Rows are points. The points of each table are mixes of a few directions, plus a little noise. How many directions does each table use, and how many do they share? Where both have some left over, give the other angles between the two spaces (their principal angles), to ten degrees, smallest first.
(in the rows, 128 means zero)

First:
[[111 148  64]
 [163 107 153]
 [100 139 142]
 [141 119 153]]
Second (7 x 3):
[[123 136  96]
 [ 98 135 176]
 [114 130 154]
 [105 138 135]
 [136 121 148]
 [191 109  56]
 [130 126 132]]
Directions: first 2, second 2, shared 2

First, 8 rows:
[[179 155 157 157]
 [ 73  99  98  98]
 [102 113 113 112]
 [ 76 100  99  98]
 [172 151 152 152]
 [168 148 150 148]
 [139 133 135 134]
 [116 121 122 121]]
Second (5 x 4):
[[114 120 120 121]
 [169 151 151 151]
 [180 156 156 157]
 [ 75 100  98  98]
 [103 115 114 114]]
Directions: first 1, second 1, shared 1

First, 9 rows:
[[129 131 150 136 142 131 113 110]
 [126 125 103 118 113 124 142 149]
 [124 125  94 115 107 124 149 158]
 [133 134 178 148 157 134  96  86]
 [130 129 140 133 136 129 119 117]
 [133 133 172 144 154 134  99  90]
 [124 126  96 116 109 123 149 157]
 [117 118  33  91  70 116 189 209]
 [135 134 187 152 164 134  91  77]]
Second:
[[138 138 218 164 185 139  69  50]
 [126 126 113 122 118 126 138 141]
 [122 123  76 108  97 122 161 173]
 [131 132 164 142 151 133 104  96]
 [123 123  74 107  96 121 163 175]
 [126 126 113 122 118 127 138 142]
 [129 129 137 132 133 129 122 121]]
Directions: first 1, second 1, shared 1

First (8 x 9):
[[134 147  68 141 114 138 115  89  82]
 [133 115 125 142 123  83 130  97 117]
 [129  95 180 133 135  64 142 127 157]
 [120 162 112 104 134 227 119 178 135]
 [130 116 140 133 129 100 132 119 132]
 [120 125 173 108 142 157 135 180 169]
 [135 142  71 145 113 123 117  82  82]
 [125 122 155 119 135 133 133 151 150]]
Second:
[[121 121 176 110 142 147 136 176 170]
 [140 140  47 159 104  95 114  46  57]
 [130 130 114 133 124 122 126 114 116]
 [130 130 112 134 123 121 125 112 114]
 [132 131 104 137 121 118 124 104 107]
 [118 118 195 102 148 155 140 196 187]
 [125 125 148 120 134 136 132 148 145]]
Directions: first 2, second 1, shared 1

First, 10 rows:
[[140 119 149 138 134 117 137 125 134 156 131]
 [101 111  90 159 111  90 138 106 122 111 157]
 [137 174 128  60 137 207  93 164 122  83  80]
 [130 132 131 121 130 136 125 132 128 127 123]
 [114 116 109 148 119 104 135 115 126 123 146]
 [134 170 124  68 135 199  96 160 122  84  86]
 [144 100 161 163 134  87 153 114 138 186 147]
 [138 157 136  84 136 180 107 152 125 106  96]
 [140 104 153 159 132  93 149 115 137 173 145]
 [103  97  97 178 111  68 149  97 126 131 169]]
Second (8 x 11):
[[120 142 169 136 124 114 112 116 131  85 171]
 [102 167 165 143  92 107 165 171 126 118 141]
 [ 71 178 120 162 109 106 148 193 129 133 139]
 [173  88 110 107 163 152 102  78 138 139 120]
 [151 118  70 132 186 152 110 120 162 177 121]
 [123 135 109 129 115 130 161 160 126 162  98]
 [118 102 130 119 122 125  88  92 100  89 130]
 [167  93 151  96 114 139 138  93 113 123 106]]
Directions: first 2, second 4, shared 0; angles 40, 80

First, 10 rows:
[[149 140 111 156 173 118  80 108  34 132 162 122  83 215]
 [151 118 144 135 166 146 118 117  96 109 160 116 114 155]
 [154 113 162 131 176 170 124 116  98 101 156 113 123 141]
 [118 118 145 110 108 142 159 139 183 120 110 130 156  74]
 [156 106 170 125 173 175 136 119 119  92 159 111 131 124]
 [129 118 118 124 105  99 145 137 176 121 148 126 131 118]
 [ 85 148 106 115  69 110 141 144 167 165  60 152 152  80]
 [122 143  87 142 109  78 108 129 112 149 135 135 106 168]
 [115 134 105 127  96  95 132 136 152 142 120 135 129 124]
 [100 140 132 115 103 147 138 135 143 148  69 143 153  82]]
Second, 8 rows:
[[121 155 100 148 139 114  86 116  53 156 114 137 100 183]
 [138  85 173  96 112 151 195 147 249  82 150 114 174  41]
 [122 149 105 144 136 116  93 119  66 152 117 135 105 173]
 [130 120 137 122 124 133 142 132 152 119 132 126 137 110]
 [130 116 139 119 124 135 146 132 161 116 133 124 140 104]
 [132 114 144 117 121 137 152 134 171 112 136 123 142  98]
 [128 132 124 131 130 127 123 126 118 132 126 129 124 136]
 [122 152 101 147 138 115  89 117  57 155 115 136 101 179]]
Directions: first 3, second 1, shared 1

First:
[[133 140 140 145 131  94 146 128 145 172 133 121 121 128 148 130 122 156]
 [122 118 119 131  77 121 140 140 106 138 124 111 120 137 120 129 134 139]
 [163 144  98 109 121 149 102 112 121 140 103 161  96 118  98 111 161 132]
 [164 141  94 122 145 105 134 114 156 216 121 134  97 111 114 122 144 132]
 [108  65 113  96 164 125 159 122 127 130 179  91 177 142 123 140 103  64]
 [ 75 102 133 150  77 127 152 170 114 106 134  71 151 131 129 154 105 107]
 [136 174 146 153 147 138 100 130 153 117  95 156 107 106 137 127 135 150]
 [118 128 182 125 148 139 117 113 106  46 147 155 157 155 163 118 114 151]
 [129 160 105 149  58 157  98 155 115 116  70 135  86 106  94 128 157 144]
 [125 114 197 120 141 101 148 100  94  79 178 144 166 179 186 113 106 177]
 [135 121  86 111 197 153 113 123 173 152 122 129 131  92  95 137 130  58]]
Second:
[[165 151  61 107 113 158 128  88 119 123 106 149 104  66 122  84 161 140]
 [135 111 148 127 115 131 109 140 111 134 128 154 118 172 118 127 124 155]
 [113 149 104 127 130 127 151 117 140 110 132  86 146  77 132 137 139  81]
 [101 109 154 133 156 123 127 151 144 124 145 106 153 151 119 161 110  81]
 [ 87  97 169 131 151 119 126 163 137 110 152  91 165 168 109 178 107  61]
 [155 154 107 127  84 128 134 104 105 131 109 147 100 106 143  92 147 185]
 [134 137 131 145 166 113 133 126 163 164 127 137 125 112 155 121 109 151]
 [ 83 110 195 147 119  97 139 169 125 114 153  90 159 186 129 177 106 103]
 [182 133  83 108 110 156 104  98 107 146 101 193  84 114 124  74 149 194]]
Directions: first 5, second 4, shared 2; angles 30, 70

First (11 x 20):
[[133 125 121 120 152 150 147 135 116 132 130 132 144 140 138 146 124 140
  130 128]
 [133 134 120 150 104 117 102 129 144 140 135 144 138 124 116 122 150 115
  140 121]
 [117 113 177 100 168 102 151 122 122  97 125  73  85 111 142  96  84 106
  111 136]
 [ 89 132 145  86  90  99 123 100 107  91  85  82  56 110 122 113  99 153
   78 149]
 [134 120 126 111 170 162 164 135 106 129 130 129 146 145 147 150 112 147
  128 130]
 [147 128 140 186 112  83  74 136 183 145 166 143 144 107 105  85 159  59
  168 108]
 [172 128 107 190 150 145 110 155 166 173 179 184 208 140 127 130 174  85
  191  99]
 [ 86 133 149  94  69  81 107  98 117  88  83  80  42 101 110 101 105 144
   77 149]
 [142 128 107 133 147 161 143 138 119 144 136 154 164 146 138 155 137 143
  142 123]
 [121 142  78 107 101 179 147 123  91 137 101 161 147 155 130 187 142 201
  111 138]
 [136 123 135 133 150 130 136 133 134 132 140 127 138 128 132 123 124 117
  137 126]]
Second:
[[101 117 171 131 130  92 108 134 158 118 111 105 100 120  88  96 102  76
  131 150]
 [123 129 134 126 118 117 122 123 131 122 124 119 115 122 124 120 126 124
  123 130]
 [128 116 138 137 171 150 142 153 143 146 132 144 164 149 112 140 117 101
  155 139]
 [128 144 114 114  66  97 109  93 105 102 123 105  77  99 153 112 145 168
   89 111]
 [159 133  86 130 152 182 158 136 103 149 150 164 182 150 163 170 150 171
  141 110]
 [112 140 136 115  63  74  96  93 120  96 112  90  56  92 132  93 131 142
   87 123]
 [126 109 147 142 196 160 148 167 154 155 133 152 182 160  99 144 108  80
  171 148]
 [121 123 141 130 134 121 125 133 138 128 125 124 126 128 115 121 119 111
  132 135]
 [112 112 161 137 164 126 127 152 159 137 121 128 142 140  92 119 104  76
  151 151]
 [170 155  54 115  86 162 146  96  68 126 151 148 138 122 203 165 176 232
   99  84]]
Directions: first 3, second 2, shared 1; angles 50

First:
[[117 103 105 129 137 121  98 144 126 105 102 120 120 121 106 126 113 134
  137 133 152 129 131 127 131 127 127 112 114 134 123 121]
 [135 149 136 125 120 126 139 109 125 146 137 140 138 135 146 135 135 131
  137 111 110 114 122 128 137 131 122 140 152 133 141 126]
 [ 99  77  36 116 150  81  17 136 103  73  22 134 122 120  74 140  76 174
  210  94 190  92 122 125 165 136 105  85 143 164 144  76]
 [144 142 147 122 131 135 167 121 129 140 151 124 124 133 133 119 142 114
  101 142 117 154 128 130  93 131 138 129 116  96 108 133]
 [145 138 138 118 137 130 161 121 126 135 141 123 121 133 125 118 138 117
  105 142 125 157 127 130  87 133 138 122 114  90 104 126]
 [130 154 178 147 103 157 167 128 146 159 185 131 141 129 169 131 152 110
  100 132  88 118 132 127 150 118 131 164 137 147 146 164]
 [ 82  41  73 149 146 122  32 198 134  55  66  96 104  99  67 121  86 139
  142 156 197 128 146 125 159 115 129  90  73 167 121 128]
 [132 125 174 145 124 162 176 157 150 134 182 105 118 121 137 111 149  94
   63 175 116 167 142 129 100 116 150 138  82 107 103 168]
 [160 170 125  96 136 107 164  75 107 156 124 150 135 149 138 131 139 136
  143 103 111 135 110 131  88 147 124 126 163  85 119  97]
 [114 156 165 155  89 149 130 121 144 161 168 147 157 128 182 149 141 128
  141 100  83  72 129 124 205 115 113 177 173 195 185 159]
 [150 153 129 107 136 117 158  98 116 144 129 137 129 141 131 126 137 129
  128 120 119 142 118 130  92 140 129 124 141  92 114 111]]
Second:
[[105 138 175 124 102 163 128 151 147 130 147 108 160 175 167 134 132 141
  110 126 103  79 126 113 206 137 103 141 123 190 185 143]
 [108  82  79 146 103 156  85 136 120  95 144 147 130 105  89 135 108 136
  157 124 124 108 129 126 178 119 137 122 145 184 139 165]
 [139 140 100 135 149  78 109 104 117 141  87 150 112  95 126 136 123 130
  168 102 148 134 127 137  94 119 130 135 155  99 113  96]
 [137 139 135 135 175  71 127 134 132 132  74 115  93 114 142 123 129 127
  137 126 171 154 127 122  65 124 137 136 101  74 101  86]
 [112 117 141 151  84 172 121 145 144 142 180 132 155 101 127 133 134 100
   98 146  96 114 154 152 181 105 119 134 143 172 143 176]
 [121 114 118 123 123 146 124 131 123 107 137 129 129 149 120 128 121 145
  139 124 123 115 115 110 151 139 133 126 124 154 141 140]
 [144 167 153 163 168  66 148 110 135 158 104 146  86 101 184 135 144 131
  167  94 143 135 112 105  73 115 153 189 135  92 119 106]
 [158 202 167  67 129 106 172  79 119 182 110 126 168 184 167 132 147 133
  110 107 103 118 122 147 109 157  84 111 163  81 142  68]
 [151  91 106 120 163 145 176 139 115  81 152 113  76 133  77  96 129 123
   99 172 151 208 111 103  31 143 186 107  58  62  56 148]
 [119 120 144  99 105 165 130 148 134 124 142 100 163 157 113 120 127 118
   76 160 117 126 146 148 158 137 100  88 111 138 135 131]
 [113  98  90 144 107 139  87 133 123 116 132 144 136  95  97 135 114 123
  145 127 128 116 140 144 162 113 125 118 150 162 132 148]]
Directions: first 3, second 6, shared 3

First:
[[ 82 140 166 127 233  86 131 166 122 174 186  76 160 154 115 113 103 102
  176  91 121 117 140  85  50  89 124 131 188 143 152 134]
 [123 103 132 120 106 154 139 109  84 149 130 147 112 135 133 142  90 134
  131 101  91 121 148 161 140 119 151 123 127  89 131 153]
 [ 97  95 137 126 173  85 106 133 143 114 132  93 134 137  92 118 118  96
  150  96 190 142 117  71  95 129  97 142 179 128 167 113]
 [151 144 114 130 103 132 121 128 153 107 111 132 133 114 135 130 154 138
  107 158 143 132 115 128 143 138 130 129 101 151 117 105]
 [134 151 142 122 130 158 149 134  93 175 156 136 139 135 155 140 102 147
  131 125  54 106 152 170 117  98 174 116 110 123 111 146]
 [160 110 110 119  49 175 131  95 102 122  99 165 110 115 144 152 111 154
   97 136  99 126 136 179 174 134 166 122  82 103 117 129]
 [128  87 114 124 112 105  98 112 153  85  98 114 124 119  97 130 130 112
  119 119 204 150 107  87 133 147 107 143 142 130 160  95]
 [152 215 129 143 155 124 141 169 172 135 148 119 160 119 160 112 188 146
  119 191 102 115 117 130 115 123 129 119  94 194  85 112]
 [124 108 108 141  92 132 136 106 130  90  91 171  80 124 120 115 156 123
  122 135 149 142 120 142 185 176  74 127 130  91 113 164]]
Second (8 x 32):
[[102 108 118 145 119 131 153 110 110 111 108 177  72 137 123 106 150 115
  146 117 120 134 134 150 181 175  61 123 151  67 106 201]
 [134 151 130 133 145 118 127 142 147 129 134 116 142 125 134 120 143 127
  126 145 132 126 121 119 117 126 124 129 125 153 123 118]
 [153 152 120 125 114 132 122 135 149 122 125 119 148 116 137 133 145 141
  110 155 135 128 119 125 125 122 150 130 101 162 122  97]
 [122  26 114 111  36 176 131  55  47 121  84 186  63 129 115 159  58 131
  119  70 112 138 153 184 196 146 143 128 130  22 151 172]
 [112 184 151 139 219  83 128 180 168 146 171  79 172 136 128 104 159 116
  152 142 138 120 119  80  67 107 110 131 154 186 125 110]
 [159 149 123 120 110 135 112 133 147 126 127 111 160 112 139 145 131 144
  104 154 133 126 120 121 116 109 171 130  95 170 131  78]
 [119  94 126 124 107 139 132 105 100 128 117 147 104 133 121 133 104 123
  132 106 123 132 137 143 147 137 125 128 139  89 136 150]
 [126 159 142 127 174 106 119 157 153 140 155  88 167 130 130 122 137 126
  136 137 133 123 121 100  83 104 141 130 134 173 135  96]]
Directions: first 4, second 3, shared 3

First (11 x 32):
[[123 124 108 118 107 109 108 118 141 143 183 119 125 143 194 106 112 123
   96 158 137 193 173 130 130  97 136 102 120 160 143 138]
 [117 117 126 119 105 123 135 143 153 127 139 151 140 117 121 135 116 147
  106 145 118 133 143 114 114 130 106 133 117 153 158 125]
 [142 108 114 163 196  99 141  76 145 130  59 109  99 207 135  85 154 204
  141 110 137  67  70 104  82 138  93 128 179  84 174 132]
 [128 152 156 115 109 168 128 163  89 116 127 133 146  61  74 176 133  62
  159 103 119 116 124 156 167 147 162 144 104 118  65 119]
 [112 125 127 106  73 131 127 164 146 130 181 156 150  87 133 147 102 117
   95 161 117 171 178 124 133 116 123 128  97 176 141 125]
 [132 142 147 130 136 151 132 140  99 120 104 125 131 101  85 153 138  96
  157 101 125 101 105 145 147 148 148 139 124 107  87 121]
 [141 137 146 145 167 145 139 120 100 116  65 116 119 131  75 138 154 124
  171  86 127  64  69 137 130 158 136 146 146  79  98 121]
 [130 129 115 125 125 115 110 111 132 142 160 112 118 152 180 107 122 122
  112 144 141 171 153 133 131 103 138 104 132 140 133 139]
 [102 117 138 103  63 139 150 191 163 117 159 189 165  62  78 168 100 140
   93 160 104 135 164 107 119 138  93 151  87 180 165 115]
 [145 134 132 146 174 132 124  99 100 127  84  99 109 156 121 118 153 123
  162  94 139  96  85 140 131 136 145 126 153  85 101 129]
 [139 121 101 141 153  98 110  84 139 146 146  98 106 193 206  77 130 150
  112 142 147 165 139 125 113  98 130 100 153 128 150 143]]
Second:
[[124 117 130 116 107 133 139 119 106 137 147 131 132 133 133 137 141  95
  141 140 127 155 136 117 140 120 148 105 106 127 103 149]
 [135 143 110 168 168 116 100  99 133 111 105 100 111 175 144 108 132 169
  125 105 130  92 112 131 123 122  95 115 150 107 142 119]
 [142 128 122 143 161 127 100 100 150 119 118  93 111 168 173  90 126 152
  137 110 133 123 128 142 128 107 121 129 152 102 113 121]
 [138 158 102 165 161 103  83 110  98 126 131  92 121 162 172 117 131 122
  110 119 159 130 112 160 135 121 143 107 162 118 143 128]
 [121 123 152  90 115 154 169 122 151 146 126 140  97  98  92 116 122 119
  160 119  90 136 161 106 134 133 123 134  97 146  89 122]
 [138 127 111 178 167 119  87 117 166  85  94 108 134 178 146 109 122 210
  112 108 129  66 104 133 108 118  66 143 163  93 165 105]
 [114  83 158  71 100 128 231 136 118 176 103 187 122  93  52 146 153 106
  158 156 112 136 105  70  98 170 152 139 101 147 141 160]
 [115 132 150  77  94 135 185 145 103 173 142 161 115  65  78 149 129  67
  144 143 115 167 145 114 136 155 172 126  94 171 111 140]
 [138  84 117 161 127 130  75 140 169  69 130 117 185 179 186 127 127 185
  106 140 147 104 106 136 115  92  93 149 155  76 147 128]
 [116 165 105 165 106 129  80 147  94  96 163 122 156 120 129 170 120 112
   96 130 131 127 142 148 158 120 110  98 108 142 135 121]
 [124 149 152  74 102 133 156 174 124 170 150 156 124  36 100 140 103  69
  122 139 133 173 155 153 137 153 187 163 119 181 122 115]]
Directions: first 3, second 6, shared 2; angles 70
